Rows are points. A path goes straight from each point to the next, and from the last back to the first. The post is the endless flat space through its rows: a point in 2 columns, a line in 3, a plane in 4, and so on, so that a path can go around it. Count how often the path circles the post. Going back the other way cancels.

Post, one row:
[[ 1 20]]
Path (21 x 2):
[[ 26 -51]
 [-43 -11]
 [-84  54]
 [-66  -6]
 [ 20 -56]
 [-71 -54]
 [-31  58]
 [ 25  44]
 [  2  51]
 [-48  19]
 [-48 -27]
 [ 23 -42]
 [ -9  -9]
 [-17  -2]
 [ 48 -29]
 [ 88  -9]
 [ -5 -39]
 [-38   6]
 [-30  71]
 [-29   9]
 [ -7 -48]]
Times around: 0

Post:
[[ 36 -17   1 -13]
 [-63  23 -11  -4]
 [  5 -36  -1  -9]]
Path, 17 rows:
[[ -5   3  32 -52]
 [-63  47 -38 -53]
 [  1 -14 -31  -2]
 [ 15  28 -15  16]
 [ 95  20  33  25]
 [-17 -43  13  -6]
 [-26 -42   7  24]
 [-18 -13  22  22]
 [ 19   8  37 -30]
 [ -5  34 -21 -60]
 [-41  26 -32 -13]
 [-20   5 -14   4]
 [-47 -12 -37  26]
 [ 14 -76 -38 -40]
 [ 56  10   3 -32]
 [ -1 -58  23 -10]
 [-61  34  10   5]]
Times around: 1

Post, 7 rows:
[[ 21  35 -19   3 -11  34  -9 -17]
 [  1  48  -3  -3 -10  -3 -34 -29]
 [ 52 -40  55  37 -39 -25  18  24]
 [-39  19  19 -42  27  25 -11  34]
 [ 20  32  -3 -21  13   5   8 -19]
 [-17 -33 -57 -14 -24 -15   4 -21]
 [-13 -19  11 -49   6  -8 -32  -3]]
Path:
[[ -1  12 -39 -59  18  24  10  -9]
 [ -9   8 -29  -7 -29  48  67  16]
 [  5  -5 -23  -6   1  48   3 -33]
 [ 31  62 -10  36 -40  -6 -71 -95]
 [-37  27  21  -7 -22 -16  19  11]
 [ 27  60 -23  -3 -26  22  -4  13]
 [-36  -3  -5 -67  -8  30 -66  39]
 [  9  43  38 -24 -36 -22 -17  -7]
 [-31  -6  10  -2 -42 -18  14  56]
 [ -1 -12   5 -17  -1 -50   5  21]
 [  6  -7  41   0  15  -7 -21  25]
 [ 44  24 -28  -5 -12 -18 -10   2]
 [-33   1 -24 -41 -38 -30 -30 -25]
 [-28   2  54  -9 -10  16 -19  17]
 [ 14  24  49  -5 -14   4  37  28]
 [ 19  31 -10 -43  -2  32 -28   1]
 [ -4   9   2 -19 -12 -22  -5  26]
 [-26 -32  15 -25 -19 -18  29  28]
 [ -6  26 -26  11 -19 -24   2 -51]
 [ 17  13  29   0  25 -13 -27 -47]
 [ 54  -7 -31  30   1  28  30 -28]
 [ 22  51 -11 -22  25  17 -31 -35]
 [ 30 -18  20 -21  12 -14   6  27]]
Times around: 1

Post:
[[-46   8  39 -31  -8  37   6  23  32  10  -6]
 [ 33 -29 -19  -1  46  -5 -23  33   5  17   9]
 [-13  29  38 -20   7  48  33  11   4 -14   8]
 [-13  -8  27  -7  41  13 -19  24  26 -20   8]
 [  0   1   3   2  46   2 -28  48 -10   3 -39]
 [-54  23  17  11 -42  54  48  -5  33 -13  15]
 [  8  28 -56 -30 -48 -43  27 -27  -2  29 -15]
 [ 28 -32  33  13  29  35 -49  42  -4 -19   2]
 [ 28   3 -26 -17  17 -16 -22 -18 -13  39 -43]
 [  3  62 -55 -17 -15 -25  -5 -23  11  34  -7]]
Path, 24 rows:
[[-15  -2  11 -53 -20  31  11  22  -5   8 -18]
 [-40  29  -4 -58  14 -35 -19  21  33  25 -90]
 [-13  29 -30 -20  37 -44 -57  12  59  38   2]
 [ 19  27 -25 -34 -27 -16  -6  15  27  10 -22]
 [-14  95  11 -64  20 -35   0  -7  16  32 -66]
 [ -3  27  43 -17  49  15 -10  61  10  11  31]
 [ 16  12  51  -2  65  42  46  46 -17  -8  61]
 [-15  13  40 -25 -21  27   1  34  39   1  17]
 [-26  76 -38 -35  77 -53 -16  38  62  -9 -21]
 [-11 -16 -45 -14  46  -8 -23 -28  21  15 -30]
 [  7  29  47  16  22  78 -37   4  -7  -8   9]
 [-20 -50   8  41 -15  28  32  22   2   1 -15]
 [ 17  73 -25 -41  -1 -24   2  -2  -9  17  24]
 [-40 -22 -16  20  43   3 -55  -6  27 -38   0]
 [ 70   6 -36  15  52  31 -22 -31  16 -25  34]
 [-16  66  12 -17  10  26  41 -13  19  -8   6]
 [ 56  24  -5   9   2  49 -10  -1   3  34 -17]
 [-48  39 -30 -46  -5 -32 -24  49  87  27   8]
 [  7  59 -25  22  32  -2  73  23   5  -1   1]
 [ 26  19   6 -48  33  29  13   0  36   4  42]
 [ -7   5 -92  34 -40  -7 -58  10  -7  16 -30]
 [ 78 -48 -17  25  41  12 -33 -19 -16   4  61]
 [-22  13  -7  37 -24  -1  -6  22  -4 -28 -15]
 [ 18  56 -11 -20  13  10  -8 -20 -34  13 -30]]
Times around: 0

Post (13 x 14):
[[ 20  10  -9  13   2 -53 -21  16  -9 -12  36  39 -30   9]
 [  7 -21  -5 -30 -15  58  15 -19  39   5  12  34 -12 -45]
 [-27  28  -5  -1   6  -1 -10  18 -13   2  33  17 -15 -20]
 [  6   5  -9   2 -23 -30  10  26 -19  -7  21  -3 -35  20]
 [ -8 -21  14  -4  41 -10 -17  13  15  28  15 -19  43  -6]
 [ -3  -4 -25 -29 -45  27 -30 -22  29  -9 -15  14   9 -25]
 [ 32   9  -1  18 -21 -35   3 -11 -36  -1  57   3  -2 -27]
 [-10 -20  39  12  26 -36   8  13  64  15  21 -15  37 -53]
 [ -4  11   1 -17 -41  39  11 -12  -2  35 -13  50  12  -8]
 [-27   3  37  34  49 -23 -15 -28  35  14  16 -26   9 -10]
 [ -8 -23  31 -34  -6  40  14 -26  15   8 -42  23  17 -63]
 [ 38  48 -45   3  -5 -53  22   6 -36  -1  28   2  -2  -2]
 [ 36  23  -2  40 -10 -14  -3  32 -16 -11  25  11 -16 -17]]
Path:
[[-42  -2 -14  -3  48 -37 -33   5 -21  34  17  12 -32   7]
 [-20 -24  -8 -18   3  18 -10  -4 -19 -27 -20  43 -42 -39]
 [ -7   8 -17  -1  -4  26  80 -47  -5  47  19  35  37  13]
 [ 52  -6 -52  23 -10  -1 -16 -15  -3 -16  52  27  23 -59]
 [  5   5  19  19   4  12  12 -32   6   3  -7  18  11 -10]
 [  2   6  35  15 -31 -45  -5 -41 -22  15  45   6  -8   8]
 [-18   9  21  30  30 -26 -43 -35  19 -10  32  -9 -40   2]
 [ 15 -29  23  30  -3 -25  33  38  23   2  63   5 -26 -42]
 [  4   5 -17 -19 -14  -7  42   6  20   3 -17  23   4 -26]
 [ 18  62 -17  32   4  11 -14 -13  30 -47  -2 -13  -6 -56]
 [ 72  34 -28 -31 -65   9  26 -22 -35  16 -58   1  60 -39]
 [ 34  11 -19  13  36 -29  -4 -21  20  32   5   8 -14 -32]
 [ 12 -11   2  20  20 -10  -2  18  19  -5 -22  34 -28 -35]
 [ 49 -23  10  23 -40  36  69  -7 -10  20 -18   7  17  -7]
 [ 12  22 -75   1 -66  16  40 -33 -37  30   4 -43  -4  15]
 [-20 -27  34   9  48 -43 -10  32  53  14 -28 -47 -16  22]
 [ 46   8  -2 -26 -38 -15 -25  -7   4  -1  40  12  22 -38]
 [ 28 -11  26 -13  40 -58 -14  35  16 -22  44  57 -28   6]
 [ -1  10  -9 -13 -25 -71 -66  53  -1  15  -9  28 -13  16]
 [-20  19 -62 -20  25 -73  11 -60  10  31   5 -35  34 -17]
 [-20  -8  -9 -49   5  -5  47   2 -58  55 -15  52  49  -9]
 [-23  10  19  58  50  22  14  26  32   3  54  22 -47 -39]
 [  6 -19   7 -14 -57 -41 -31   2  14  28   1  32  13 -12]
 [  3 -32  23  16   2  -3  33 -40  -4  20 -14 -13  15 -65]
 [ 25  10 -12  27  -7 -95   3 -26  24 -63  40 -29  18 -57]
 [-12  -2  19 -23  23   7  -1 -16 -27   7 -10 -19  11  16]
 [ 32  25   0   3  -8 -13  -1 -24 -15   4 -18  12  -5 -25]]
Times around: 3

Post (17 x 18):
[[ 10   0 -30  32   6  -2  17 -11 -20   8   2 -10 -30  -8  -6  22  14 -19]
 [ 33  42 -26  30 -20  -6 -29 -10   4  -4   6  30   2   0 -39  -5 -17  -3]
 [ -4  11 -22  27  19  -7 -45  -5  -2 -10   7  -1   2 -22  -6 -49  -1  18]
 [ 16  -8   2  -1  17  12   0  24   5  29   8 -25  -4   4 -22 -14   9   1]
 [ -4 -14   6 -59  22 -14  51  -6  48  28  -3   5 -42   0   8 -12  -1  31]
 [-20   2  -8  -1  -6  10  11  -4   3  -7  12  11  37  20  -6 -18  18  11]
 [ 36 -34 -20 -21   7  -2  59 -20  40 -26 -17 -17  -6 -54  -6   0  19   6]
 [  8  24   9  -3   6   9   3 -14  -2 -24 -14 -11 -38  22   1  19 -30  70]
 [  2 -12  20  35  -5 -12   5  -2  15  -1  -8  23 -12 -14  13 -13  -2   7]
 [ 27  13 -11  33  30   5  19 -20  -4 -13  -5  25  -1 -14 -28 -29 -19  -8]
 [ 12 -23  -9   1  18 -17  15 -19   5  12  22  -2 -12  32   8 -24  19  12]
 [ 55  61  -6 -55 -27  -4 -12   5 -60 -53 -19 -22 -77 -21 -36  83  26 -95]
 [ 13  -3 -26   8  18 -20  16  12 -13  21 -13  -5   9   3   9 -21   9  37]
 [ 10   5  -4   0  21   6  19 -13  23  -5  36  21  24 -14  10  -7 -23  12]
 [  1 -31 -23  -2   0  13 -16 -12   1  -8  -1  25  15 -14  -8  11  21 -23]
 [ 12   1 -24   0  30 -21  -7  20   7 -14  24  20  -7 -10 -16   3  20  -3]
 [ 21   7 -24  -1  19  30  18   6  25   2  16   2   1   7  19  -7  17  17]]
Path (27 x 18):
[[ -5 -42  -1  -9 -20   2  19  22  48 -10 -20  37  -7 -10  28  18  29  47]
 [-32 -51  12   3  55  16  30 -39   7 -15  22   9 -37  41  34 -35  -8  14]
 [ 54  65 -26  11  46  -5   7 -15 -28 -22  15 -26 -12  18 -27 -51 -19   0]
 [ 28   6 -32 -38 -26  29  17 -29  18   3  -9  -6   7  -4 -52  29  12 -34]
 [ 26  28  -9 -50  -1 -31  19  -1 -55  -5 -31  -7 -37   2  20  25  14   6]
 [ 31 -12 -24  20   8  29  15 -32  12 -35  67  33  41 -13   0   1  -4 -26]
 [ 10  15   9 -31  12 -45   0  -3 -12  -2  -6 -14 -39  -1  13 -43  -3  17]
 [  7  -6  -5  -3  15 -39 -26 -13  -8 -26 -32 -32 -36 -51  13 -19  -3  -3]
 [ 13 -46  30  23  43  -4  47  21  25  11 -10  13   5  21   2  -5  44   5]
 [ 67  45 -26  30  29  25  28 -10 -12  12  18 -13  -7 -14  12 -14 -17   6]
 [  4 -27  18 -57 -11  -6  15  18   5  42   3   2 -40  -5  -7   1  29 -43]
 [ 34  90 -50  29  -1  -1  36   6 -34 -16   9  18 -14  37 -15  15 -19   6]
 [  6   1 -42  11  13 -13  43  -8 -46  11  34 -32 -10  24  12  -3  10  25]
 [-19  -8  17  17  23 -91  -8  14 -10 -10  -6   5 -68   9  35 -47  17  66]
 [ 21 -13 -38  29  19  14   9   6  32 -22  27   5  29  -9 -38  -6   7 -15]
 [ 29  54  -2  26  -4  14 -15 -21 -26 -22 -11  -5 -26   5 -11  -5 -18 -20]
 [  2 -17  11  13   8 -30  -3  -4   6  25 -36  13 -69 -11 -34 -42   7 -36]
 [ -9   5   6 -64  47  39  47  31  28  -1  58  -1  -5  -2  27   4  27 -22]
 [ 15  15  -8 -20  18   4 -11  28  31  24  19  -7 -65 -39  -3 -11  21 -14]
 [-18 -15 -12  -6  24  33  -7  21 -26  34   5   2 -19  34 -13 -33  28 -49]
 [  9  -5  -2  27  21 -42 -34  14  34  23  -2  18 -10 -16   5 -44 -13  -7]
 [ 35  22 -34  21  28 -37  43 -23  33   7   9  32  37 -10 -40 -40 -42  49]
 [ 60  15 -27  29 -10  22  -6  -6  44  -4   6  18   3 -13 -34  -1  -3  18]
 [ 35  11  -9  40 -24  -4 -19  10 -34  -6   6   2 -10  29  44 -10  20  46]
 [ 23  62 -15  27 -10 -19  -9 -17 -46 -38  -5  -4 -33   4  17 -21  -9  -2]
 [ 58   0 -48  28  27 -62  59 -13  -5  20 -30  -6 -15 -15 -33 -28 -28  -5]
 [-13 -33   1 -42 -14 -11 -10  -4 -10   0  -2 -30  18   6   8   0   7   8]]
Times around: 3
